Every row gives one point. The window is the flat piece filled in between its corners: a triangle in 3 columns, a solid with four corners in 4, and so on. A path goes straight from each point to the next, and from the last back to the first. After which points does the path pass through the window?
In the rows, 100 means zero.

Window, 3 rows:
96,116,133
123,98,29
68,82,122
Path:
(1): 86,76,172
(2): 141,58,27
(3): 92,147,58
(4): 59,132,102
(5): 75,68,188
(6): 79,75,144
(7): 50,111,142
(8): 73,97,38
(9): 137,90,95
(10): 156,73,59
(11): 43,90,68
(12): 72,107,84
(13): 124,63,87
(14): 126,99,155
(15): 83,129,95
(16): 46,126,124
Through the window after points: 2, 8, 12

Window (4 x 4):
122,170,59,127
105,115,122,86
50,53,107,63
50,65,118,110
Path:
(1): 49,91,134,90
(2): 74,53,91,108
(3): 108,70,57,147
(4): 95,195,115,94
(5): 81,160,102,93
(6): 117,133,59,123
(7): 93,84,96,109
(8): 46,120,82,116
(9): 42,92,111,29
(10): 100,60,98,107
(11): 105,67,132,91
(12): 29,89,107,72
(13): 25,108,101,26
(14): 80,63,100,87
(15): 144,88,120,117
(16): 36,134,116,82
Through the window after points: 1, 5

Window, 8 rows:
137,175,93,103,97,64,48,125
94,134,87,85,132,91,117,83
146,55,76,169,99,108,85,67
92,68,94,116,192,35,144,120
86,112,93,149,156,111,159,129
172,92,108,144,122,16,120,65
127,60,150,147,54,46,99,77
140,158,89,58,157,164,93,129
Path:
(1): 143,128,77,116,102,82,117,130
(2): 129,123,134,133,148,86,27,81
(3): 117,104,140,182,160,131,123,56
(4): 112,89,77,109,99,88,96,120
(5): 129,75,70,94,102,51,141,102
(6): 102,105,160,146,166,87,83,106
(7): 93,109,132,153,192,64,116,104
(8): 142,116,61,77,55,70,96,117
Through the window after points: 5, 7

Window (9 x 9):
35,149,130,140,123,83,68,68,140
178,74,94,124,126,114,94,164,82
115,178,13,88,164,121,41,70,80
101,116,5,110,142,153,73,44,80
177,90,96,77,133,108,92,67,105
34,192,123,92,102,100,135,66,134
6,112,128,85,105,47,90,116,132
82,124,136,117,58,50,93,103,91
46,141,187,96,120,77,125,74,73
Path:
(1): 121,95,59,90,151,69,143,105,90
(2): 126,124,115,114,119,58,171,72,152
(3): 52,117,145,83,108,112,57,95,61
(4): 114,144,161,44,77,117,60,110,61
(5): 32,103,36,149,152,70,114,60,134
(6): 43,165,69,110,134,18,113,60,96
(7): 103,128,104,97,98,112,64,105,97
(8): 86,108,88,93,115,141,56,111,110
(9): 41,154,120,103,133,11,135,62,88
(10): 89,158,87,137,111,65,96,88,84
(11): 75,127,111,88,107,101,58,81,117
(12): 64,136,127,108,106,111,71,76,97
Through the window after points: 4, 6, 8, 10, 12

Window (12 x 12):
55,93,89,129,136,137,102,125,103,99,78,103
102,108,93,109,108,66,81,88,56,90,83,104
105,107,53,115,119,56,73,107,92,126,127,94
127,106,68,87,97,116,84,128,127,130,54,144
68,67,106,103,88,47,105,103,96,112,143,97
164,82,102,82,102,113,104,125,75,126,137,56
115,112,125,109,122,113,70,91,97,85,136,108
91,65,95,56,64,132,19,130,195,27,73,102
98,93,64,96,108,77,53,150,69,137,105,138
108,72,107,74,85,150,59,99,124,131,106,65
83,122,116,97,171,91,97,118,87,120,74,106
94,117,107,138,97,66,65,134,91,121,111,93
Path:
(1): 94,63,115,122,151,85,48,122,115,117,86,99
(2): 90,110,86,101,77,86,91,119,85,114,120,101
(3): 94,110,88,89,107,111,74,107,94,99,120,106
(4): 120,54,101,106,129,79,91,128,89,127,55,93
(5): 130,81,134,170,144,119,56,119,96,123,84,75
(6): 90,99,80,76,99,106,95,126,110,108,110,106
(7): 91,110,97,83,93,125,79,132,86,93,113,95
(8): 105,68,99,104,112,80,68,104,123,123,83,112
(9): 125,50,113,113,139,97,75,132,111,113,80,97
(10): 103,123,92,95,99,121,96,106,83,105,133,86
(11): 38,143,106,99,118,106,78,120,80,97,91,90
(12): 116,79,99,106,148,106,95,115,108,122,83,108
(13): 105,82,84,110,118,89,47,118,95,123,92,108
(14): 90,127,69,73,79,83,106,158,68,128,142,126
(15): 103,122,84,75,92,94,79,104,99,114,122,104
(16): 118,80,95,108,109,86,63,116,94,115,97,94
Through the window after points: 1, 9, 11, 13

Window:
113,41,75,56,158,55,71,152,54,111,74,135,122,141
141,109,71,123,145,90,37,56,72,58,97,95,138,97
50,81,66,127,120,54,17,138,113,68,122,95,113,143
148,69,36,162,114,193,77,85,132,110,66,61,119,91
157,50,104,38,118,53,98,166,127,114,113,134,67,51
99,127,67,134,83,62,27,93,144,109,135,148,106,119
100,91,75,143,84,101,93,163,70,84,73,139,74,56
135,107,123,84,84,126,100,76,114,112,88,71,102,116
88,91,102,90,164,94,94,49,104,105,50,119,23,157
104,46,120,114,109,70,88,115,115,56,81,150,111,72
111,103,107,108,117,138,69,96,112,51,74,124,74,149
101,91,94,51,126,103,126,103,126,58,105,108,132,95
113,112,77,194,111,109,92,145,107,66,89,92,111,157
143,102,51,36,77,94,93,95,169,86,64,42,145,127
Path:
(1): 110,89,107,85,118,80,62,111,122,84,63,106,114,106
(2): 103,112,117,107,122,93,57,97,150,72,58,129,102,128
(3): 116,73,76,100,117,126,91,109,82,69,99,106,85,126
(4): 100,67,64,116,101,94,84,108,97,81,108,119,82,126
(5): 118,103,112,108,129,103,76,116,107,82,76,121,106,90
(6): 76,156,103,95,157,93,22,126,81,96,96,71,142,109
(7): 110,5,39,125,71,57,85,101,152,55,105,130,75,146
(8): 144,72,71,99,95,103,90,118,78,65,101,114,83,112
(9): 95,87,96,112,164,126,72,102,133,102,48,88,126,114
(10): 122,87,101,81,150,99,74,190,99,132,81,80,139,27
(11): 130,62,84,77,106,63,83,102,115,74,106,141,68,133
(12): 119,106,48,87,86,92,116,104,105,80,133,106,91,135
Through the window after points: 2, 6, 10
